Every row gives one point. Any point is a mix of the corners, with weights that add up to 1. It lies inside the corners' shape when no weight is negative. Say inside or outside, and name the corners with a negative weight.

Corners:
(1): -39  13
(2): 47  30
(3): 0  -42
Points:
0  -38 -> inside
42  26 -> inside
4  28 -> outside (3)
39  35 -> outside (3)
-2  -34 -> inside
-23  23 -> outside (3)
-20  28 -> outside (3)
-29  5 -> inside

Corners:
(1): -25  -9  -6  12  -5  4  10  21
(2): 27  43  -3  11  -40  -9  12  6
(3): -51  -33  -11  -41  15  32  -9  16
(4): -48  -2  -13  5  9  30  -1  7
(5): -20  22  17  -58  15  -6  -8  60
(6): -11  12  -19  -11  11  3  24  14
(7): 0  17  6  -38  26  -15  -21  45
(8): 9  30  24  0  -31  -16  11  0
(9): 0  -3  -11  4  9  40  21  15
Points:
-14  8  1  7  -15  10  10  9 -> outside (6, 7)
-29  -1  -3  -10  8  17  3  18 -> outside (2)
-35  -7  -10  -21  28  18  -8  32 -> outside (2, 8)
-10  12  -7  -15  12  12  8  32 -> outside (3, 8)
-28  -9  -5  -47  31  10  -9  45 -> outside (2, 4, 8)
-11  4  -3  -18  3  6  4  21 -> outside (4)
-2  29  -3  -33  23  0  -4  45 -> outside (1, 3, 8)

Corners:
(1): 17  -6  6  8  7  -10  -15  9  -3  -10  -1  12  -9  -4
(2): 0  -17  0  19  3  36  -5  16  7  8  -2  5  -2  3
(3): 10  9  5  -24  -2  -10  4  12  -1  -3  -6  11  -5  -2
(4): 2  5  5  2  11  -7  30  6  8  -2  -3  14  -9  -12
(5): -8  2  -4  8  7  1  5  -6  3  -2  -6  19  60  22
(6): 0  5  12  0  -37  0  0  -8  6  -11  1  11  -6  -4
(7): 8  -6  -6  8  7  19  -15  8  -15  -2  -40  -24  -13  -7
(8): 6  1  -7  15  -5  -2  -17  1  11  5  -12  -25  -16  11
(9): 8  -8  -1  11  -3  7  -16  6  -2  0  -11  10  -5  -49
(10): 5  1  13  10  3  -8  14  9  15  -16  1  -10  7  -14
(11): -13  7  -3  4  -20  9  27  16  -25  -11  15  9  -4  -4
(12): -28  1  1  -2  1  9  16  7  -19  -12  7  15  1  13
(13): -3  -1  15  1  7  3  23  0  -8  9  1  13  17  10
(14): 10  7  -8  2  -14  13  -11  -18  9  -11  4  -7  -10  14
(15): 11  -17  -14  -45  5  -9  -10  6  -12  -1  -9  14  -7  8
Points:
3  -1  1  -2  -2  -3  2  5  2  -4  1  5  -1  0 -> outside (7)
3  -2  -2  -1  -3  4  -1  5  0  -7  -4  2  -2  -1 -> outside (13)
0  4  -3  -1  4  -2  7  6  -3  -8  -7  1  4  6 -> outside (2, 6, 9, 13)
3  -1  -2  -7  -1  3  -7  -4  -2  2  -8  4  9  26 -> outside (4, 9, 10, 11)
4  -3  1  5  2  4  0  6  0  -3  -4  5  -1  0 -> inside
0  -2  0  0  4  5  7  8  -6  -1  -3  6  4  1 -> outside (6)
1  1  4  1  0  -6  8  7  -3  -7  -7  5  5  -8 -> outside (2, 14)
-4  -2  0  -6  -10  10  3  2  -7  -3  11  24  12  10 -> outside (4, 7, 8, 10)
8  -5  -3  -7  2  -3  -6  4  -6  -3  -9  2  4  -8 -> outside (2, 4, 6, 12)

Corners:
(1): -12  -3  -15  8  2  17  5  1  3  -4  3  5  6  -1  -10  -15  -12  -16  -25  4
(2): -10  17  17  1  -30  14  -13  10  12  5  7  5  -6  -4  -15  -34  5  9  -4  8
(3): -25  1  -5  21  -16  -36  5  32  -6  11  17  20  6  -39  5  6  19  8  21  -38
(4): 0  14  14  7  -25  8  -3  0  -14  12  -4  -7  -2  -8  -11  4  -15  4  -18  3
(5): -4  15  -14  -14  0  10  -3  6  -11  -21  11  1  0  -6  -6  10  -29  -3  -16  5
(6): 9  -46  -3  26  -14  -6  16  24  -6  7  4  -38  -9  -24  -10  -10  8  6  30  -13
(7): 0  29  -8  4  -9  0  -1  13  0  -3  -22  24  2  -9  47  20  13  -1  7  0
(8): 1  13  24  -16  -14  -14  -2  9  3  0  -60  -3  -2  0  38  3  4  -5  3  12
(9): -12  -24  -16  -4  6  2  6  20  -2  -6  9  14  7  -4  -21  3  7  7  -21  -8
(10): -22  20  38  10  4  15  17  7  44  0  26  6  7  -21  3  13  -4  4  -12  -12
(11): 5  9  -3  -1  -1  3  -6  1  3  -49  -1  -3  10  6  25  7  -8  5  -6  -3
(12): 1  6  -6  -13  -18  3  -2  10  -21  -5  -4  5  9  14  3  -12  -16  -14  22  1
(13): 10  20  -4  -23  -4  24  8  -24  31  -1  -3  -8  13  5  -8  -14  -14  4  -31  -1
(14): 7  17  -15  -3  -2  9  1  13  -18  5  -3  1  4  0  -9  -18  1  2  -12  -5
(15): 8  23  -7  5  2  11  -5  -6  19  -4  14  -25  15  4  32  19  -22  -49  -7  -21
(16): -1  -2  -9  5  -1  -6  31  25  20  -49  12  -3  -2  -9  -16  -10  11  -7  -7  -28
(17): 2  0  17  11  -13  6  -1  -4  6  17  5  -7  -1  -28  42  8  10  -24  -13  1
(18): 10  -13  -7  19  6  14  -5  19  -1  -12  20  -7  -2  -13  -21  -1  -16  -4  38  -43
(19): -23  24  -18  -25  -29  0  8  -5  -16  0  12  6  5  3  -4  -21  -3  1  -21  -20
(20): 1  4  12  8  -15  -7  -17  -29  1  10  16  -35  -1  -4  -10  -2  -1  3  32  -7
(21): 11  1  -11  -3  6  21  -8  -20  3  11  11  5  -12  7  -6  -3  -34  10  -11  2
Points:
-3  6  -1  2  -9  3  4  7  3  -7  5  -4  3  -8  0  -3  -2  -4  -1  -11 -> outside (21)
-1  1  -1  17  -2  4  -3  4  4  -9  18  -11  -2  -10  -9  2  -10  2  13  -13 -> outside (8, 9, 12, 13, 17, 19)
0  1  7  -1  -10  11  5  6  5  3  1  -2  -3  -1  -17  -12  -4  13  9  -6 -> outside (1, 3, 5, 11, 15, 17)
-3  7  2  -2  -11  5  3  10  -1  -6  2  4  1  -7  -1  -2  -5  4  -6  -7 -> outside (1, 15, 20)
-5  10  2  0  -9  3  1  1  5  -1  5  -2  3  -8  0  -4  -4  -3  -10  -10 -> outside (6, 7, 12)
-4  6  -5  -2  -4  8  5  9  6  -8  6  4  3  -6  2  -4  -6  -5  -8  -9 -> outside (4, 20)

Corners:
(1): -20  -19  -19  -3  24  5  -14  54  34  -13  -6  20  24  -19  60  -14  4  6  40  -33
(2): 13  4  -8  21  -27  20  43  -23  -4  21  -38  -27  15  20  8  14  26  -15  -14  -24
(3): 41  10  10  8  25  -8  25  5  1  -17  -3  6  -21  -15  -32  12  12  -13  18  1
(4): -3  5  -5  -21  21  -25  -17  25  5  -16  26  -12  -10  15  7  27  -12  8  -12  6
(5): -34  13  -21  -28  33  27  -16  20  30  16  44  3  -14  14  -2  -4  8  24  -8  -9
(6): -12  40  -14  -46  1  18  -12  -17  30  2  49  6  48  -3  -4  4  -20  26  24  0
(7): -9  -14  -25  -1  -34  17  25  5  -26  0  -2  7  31  -5  4  -5  -16  1  12  3
(8): 3  -38  -18  -1  -17  45  4  28  32  -32  0  -30  4  -10  40  15  22  -11  11  -42
(9): 41  -31  -5  0  36  26  -12  17  -27  -17  -43  22  -18  -19  -24  4  58  23  16  5
(10): -27  6  -13  -42  -39  6  17  17  12  18  -9  0  38  -11  8  -26  -4  4  48  -24
(11): 37  -8  -24  -20  24  1  33  55  -10  -11  -36  30  -4  41  36  -15  43  26  16  -41
(12): -26  14  -8  -46  49  8  -36  36  34  -17  36  -11  -45  -8  24  3  25  -4  -15  36
(13): 34  -20  -5  29  26  2  -4  -12  21  9  6  23  -17  -12  -47  -33  49  -16  -13  36
(14): 25  18  -14  -4  21  -22  1  -10  17  -21  -18  10  -15  29  -16  -8  7  17  18  26
(15): 35  -3  20  25  -27  29  4  -26  -40  26  -40  6  33  45  -20  -9  -13  -8  -7  -23
(16): -31  30  -24  -18  -21  -16  -29  -1  34  35  50  33  -4  40  -7  13  -7  -23  -33  9
(17): -17  -7  20  26  -6  9  1  -53  -11  20  6  4  26  47  -37  12  14  -41  -40  28
(18): 15  5  -10  -26  -24  17  45  -41  -9  -10  -48  -28  10  -3  -17  -7  42  -12  -13  -36
(19): -51  24  6  -12  -22  12  -33  -48  40  -39  55  -15  -8  -12  41  28  3  36  25  21
(20): 7  -6  6  10  3  34  33  56  -23  13  -33  17  39  9  -10  3  23  1  -29  -52
(21): 33  20  -26  15  52  -19  13  36  -19  -16  -1  2  -6  19  -27  -12  43  -3  12  18
Points:
-2  8  -7  -9  -2  1  6  10  5  -5  3  -3  8  15  8  9  6  -4  -3  -7 -> outside (5, 9, 13)
4  4  -4  10  -4  16  10  -8  2  -3  6  -2  12  13  3  6  14  -13  -9  -4 -> outside (4, 5, 9, 10, 14)
-8  2  -9  -7  8  10  -7  15  12  -1  13  3  5  16  10  1  8  -1  -2  1 -> outside (3, 9, 18)
5  3  -10  -6  9  2  8  12  1  0  -7  8  0  11  -1  -7  21  3  6  -3 -> outside (6, 8)
-5  12  -4  -19  -11  7  -4  6  20  -3  16  -1  3  9  15  5  -6  3  3  2 -> outside (1, 5, 9, 17, 18, 21)
6  0  -2  -13  2  26  14  5  -3  4  -3  -6  -3  17  -1  21  13  -6  -21  -23 -> outside (1, 10, 13, 14, 19, 21)

Corners:
(1): 24  12  -28  1  15  0  -3  -6  -26  -26  2  -6  3  -11  0  1  5  9  -21  -17
(2): -24  -15  -20  2  -9  5  3  -12  -5  6  8  8  0  -17  17  13  4  -22  14  21
(3): 17  11  0  8  -10  -2  1  -1  0  3  -15  -10  -5  5  -21  1  16  -5  -4  -18
(4): -12  -3  -20  11  -1  -4  19  2  14  9  11  -4  17  9  11  5  -12  7  8  -1
(5): -4  -2  -5  3  7  7  10  40  6  0  -3  0  -9  -1  -2  21  -6  -14  7  18
(6): -1  -10  49  -29  0  -28  -7  3  -13  14  -21  10  -2  15  -6  6  4  0  20  -20
(7): 1  8  60  -19  2  -24  -9  -4  -5  24  -24  10  8  15  -1  2  -10  2  -2  11
(8): 3  2  -20  -10  16  16  20  -6  7  15  7  20  11  -8  6  -2  6  -29  7  9
(9): 1  -6  -42  -16  -15  8  5  -9  12  -14  -2  11  -4  -15  -7  21  -8  -1  10  9
(10): 3  3  -7  0  -9  3  6  -3  -20  -2  -1  12  8  6  8  13  -27  -7  24  7
(11): 2  -4  -12  17  -10  2  0  15  16  -9  8  2  11  -3  -2  6  22  -3  6  29
(12): 39  -3  -5  -2  0  10  7  -13  -12  -8  0  -8  -20  -26  -18  -18  11  14  -6  -14
(13): 17  -4  34  -22  3  -18  -30  3  -31  40  -19  -6  -4  3  -13  1  1  25  -2  -26
(14): -17  -6  -22  4  -2  19  -1  -9  10  -14  10  16  11  -16  5  9  -12  2  2  -5
(15): 34  -8  4  -1  0  0  -14  10  -1  -9  -15  -28  -2  -2  12  -8  -1  10  9  -3
(16): -6  -6  -4  10  4  -10  -3  5  22  -3  18  8  -5  -9  4  16  7  -15  12  12
(17): -1  0  -15  6  0  -13  11  13  12  7  -15  24  26  -22  14  9  0  -11  12  -7
(18): 9  2  30  -9  -29  -22  -3  22  -17  21  -10  16  -15  5  11  -23  -13  5  2  -7
(19): 0  3  -20  -8  6  2  1  -5  -2  -21  30  -19  17  -25  -9  3  -14  -27  8  4
(20): 1  23  35  -10  -4  -22  -5  11  -14  3  -7  7  -9  9  11  -1  13  18  23  0
(21): 7  -10  -21  14  12  -9  -6  2  -10  -17  -18  -12  -2  -12  -15  -32  4  2  -9  -6
Points:
0  -2  -13  -2  -1  1  -2  3  1  -4  -1  4  3  -7  -1  10  3  -6  9  2 -> outside (4, 7, 12, 18)
2  -2  -5  4  1  -1  0  3  0  -11  -4  -2  -3  -1  -3  5  2  3  3  3 -> outside (8, 13, 17, 18, 19)
-4  0  -19  -1  0  9  11  0  -4  4  0  12  5  -4  4  15  3  -4  11  4 -> outside (7, 15, 16, 18, 19, 21)
-2  -4  2  -6  0  -3  1  3  0  4  1  3  -2  -4  1  4  -6  -6  11  5 -> outside (1, 3, 11, 17)
0  -1  -9  1  0  -3  5  5  -2  2  -3  10  0  -8  2  3  5  -3  8  0 -> outside (7, 15, 19)
7  1  6  -5  1  -11  -5  8  -4  -5  -4  -2  -1  -6  -2  -1  -1  9  3  -3 -> outside (2, 3, 8, 10)

Corners:
(1): -16  -44  -1  37  10  50  37  -39  -2  -11  8  -18  8  -8  19  8  -7  26  -9  -16
(2): -20  -34  -45  16  15  30  -1  -25  3  -16  18  -7  4  -32  -12  21  1  28  3  -49
(3): -18  10  -29  19  -7  -24  18  8  0  -17  -8  -11  -4  15  -16  7  31  6  8  -5
(4): 12  -15  -27  10  -15  30  -10  -19  5  -41  60  -12  30  -14  12  17  11  34  3  -8
(5): -9  6  12  -21  -10  -21  -5  -27  -13  4  6  13  -1  -7  -23  -17  20  -38  -7  2
(6): -10  15  -4  -27  -23  -7  -1  14  -20  -4  -23  6  3  -9  -8  6  -3  -9  28  -9
(7): -37  26  9  6  2  -40  8  6  -6  -16  6  10  -24  -14  -23  25  -20  -19  15  -11
(8): -18  33  18  -1  11  -7  -25  2  12  5  19  6  -3  -9  -10  -19  -1  -36  13  12
(9): 12  -7  -42  4  18  31  32  -11  -11  -11  27  -3  5  -28  20  28  22  30  2  -18
(10): 11  -40  -26  57  15  21  28  -34  -15  -12  16  -12  18  -10  15  4  -4  32  18  -24
(11): 0  16  17  15  -2  -13  9  14  16  -20  -12  19  -5  -22  -13  -24  -8  -11  -14  -21
(12): -17  -2  23  -15  8  -18  0  4  22  3  -12  4  18  -17  -20  -7  -16  -4  -7  31
(13): -21  -6  13  -15  -9  -5  18  28  -21  -21  -9  -25  -2  -20  -1  -39  0  -19  21  20
(14): 22  -1  -23  2  14  11  16  -37  -13  -38  3  -26  11  -20  18  19  20  32  15  -29
(15): -9  14  -11  -3  13  -3  0  -5  -12  -3  4  8  7  0  -5  3  -23  -44  -23  10
(16): -27  15  -24  -16  -5  -23  0  -20  -3  -3  7  16  15  -7  -6  -3  -10  8  22  -37
(17): -10  7  38  -7  20  1  9  16  -3  7  3  7  23  11  -16  -21  2  -29  -7  10
(18): -5  6  20  -9  2  -10  24  6  24  27  5  -18  -1  4  -25  -9  -4  -27  11  -13
(19): -5  -13  24  -25  7  -32  -7  7  19  3  10  17  -2  10  13  -3  -9  -34  -15  -6
(20): -8  -9  14  10  11  -1  -12  8  -5  33  9  9  -6  11  -25  -16  -36  -11  -43  4
(21): -16  7  11  6  -2  -25  -28  12  -10  7  -2  0  23  -25  17  -5  -11  -22  -10  -14
Points:
-2  2  4  4  3  -3  8  -3  -1  -7  6  -2  5  -6  -2  -3  1  -7  -1  -3 -> outside (2, 16)
-8  -1  3  -2  3  0  6  -2  -2  -6  7  -4  6  -14  -3  -5  -5  -7  4  -5 -> outside (3)
-13  0  0  7  7  1  4  -3  2  2  13  9  7  -8  -2  2  -15  -9  -4  -19 -> outside (3, 5, 12, 13, 14)
-6  -2  1  5  3  0  2  -3  -5  -5  8  -2  4  -8  -1  -2  -1  -8  -1  -9 -> outside (12, 16)

Corners:
(1): -7  5  -3  0  -13  -21  -20  -14  2  -5  12  3  -4  -9  14  11  20  14  3  2
(2): -21  22  -8  -12  -3  -1  10  -14  25  -6  10  12  4  -12  8  14  -23  1  -6  17
(3): -13  -34  -9  -20  -8  -14  7  -9  -6  -17  -4  26  -1  4  -27  12  -20  7  -2  -4
(4): 5  19  -6  34  -15  7  7  8  -9  -6  4  -15  1  10  -21  4  8  5  -18  4
(5): -6  7  6  -11  -3  -18  4  11  10  -1  3  12  -3  -3  18  -5  -16  4  0  9
(6): -6  24  -8  -1  27  -16  -5  8  16  50  8  -15  50  6  25  7  -7  15  12  22
(7): -8  -5  8  -1  -6  18  1  -4  10  -8  -5  8  12  16  -5  5  -22  28  3  0
(8): -4  11  -3  13  1  -14  2  -7  1  -4  4  18  -8  0  -26  9  -10  3  5  -18
(9): 2  11  5  4  24  -13  7  -9  3  23  -1  -15  18  11  19  -4  -13  34  9  18
(10): -2  10  10  -10  4  -16  -9  -10  44  9  24  5  -4  -14  21  8  43  38  19  1
(11): 8  24  -5  -5  2  9  18  1  -4  31  5  5  5  12  15  -30  -16  8  10  13
(12): -14  8  -3  -9  2  -19  4  4  -2  -5  6  -16  -11  -11  -5  11  -17  4  8  4
(13): -8  16  -6  -6  -3  -4  20  2  0  -12  11  -8  2  -20  0  11  -7  4  -9  -25
(14): 12  14  -14  7  -16  10  5  11  2  19  5  6  -12  -18  10  4  -1  1  -15  -6
(15): -15  9  0  -17  28  -9  14  -1  16  7  -29  -10  25  -41  5  -12  -20  -12  0  14
(16): 20  7  -6  0  -2  9  8  5  7  -1  -23  -14  -9  -9  16  9  60  4  -1  -1
(17): -11  -15  -13  10  34  -13  -14  5  9  -12  13  -6  -2  4  17  5  2  9  13  -2
(18): 10  -21  2  26  -10  -16  7  1  -10  -7  5  -12  1  4  -7  9  -1  -4  12  12
(19): 49  9  -16  6  -11  -7  4  -15  -11  1  -8  -18  -8  7  -14  -2  -8  7  -5  2
(20): -1  14  -15  2  1  3  16  5  -7  -11  -6  7  0  -26  -9  5  -20  8  9  -1
(21): -4  8  11  -13  29  25  -11  7  1  -7  5  23  1  -3  22  -1  15  3  11  14
Points:
1  15  -4  -7  2  -7  4  -3  7  11  1  2  2  -8  8  0  1  9  3  9 -> outside (7, 13, 17, 18)
4  14  -1  0  1  -1  7  -3  4  1  -3  -4  0  -11  4  0  -1  5  0  6 -> outside (3, 6, 17)
0  8  -3  0  -8  -10  7  -5  6  8  3  -2  3  -1  1  3  -6  8  -1  5 -> outside (17, 20, 21)
-2  -6  -3  -4  7  -2  11  -6  3  -10  -5  7  2  -6  -8  3  -10  8  6  -1 -> outside (1, 4, 5, 6, 12, 14)
-4  4  -4  -2  -1  -9  0  -5  3  -1  2  4  1  -5  1  6  -1  9  2  2 -> inside
14  16  -1  7  2  -4  10  2  5  21  -8  -15  10  2  3  -3  -2  17  5  10 -> outside (1, 2, 3, 13, 17, 21)
2  7  -1  -1  -10  -5  5  -4  1  -9  3  5  -7  -2  -1  4  0  9  0  2 -> outside (6, 14, 15, 17)
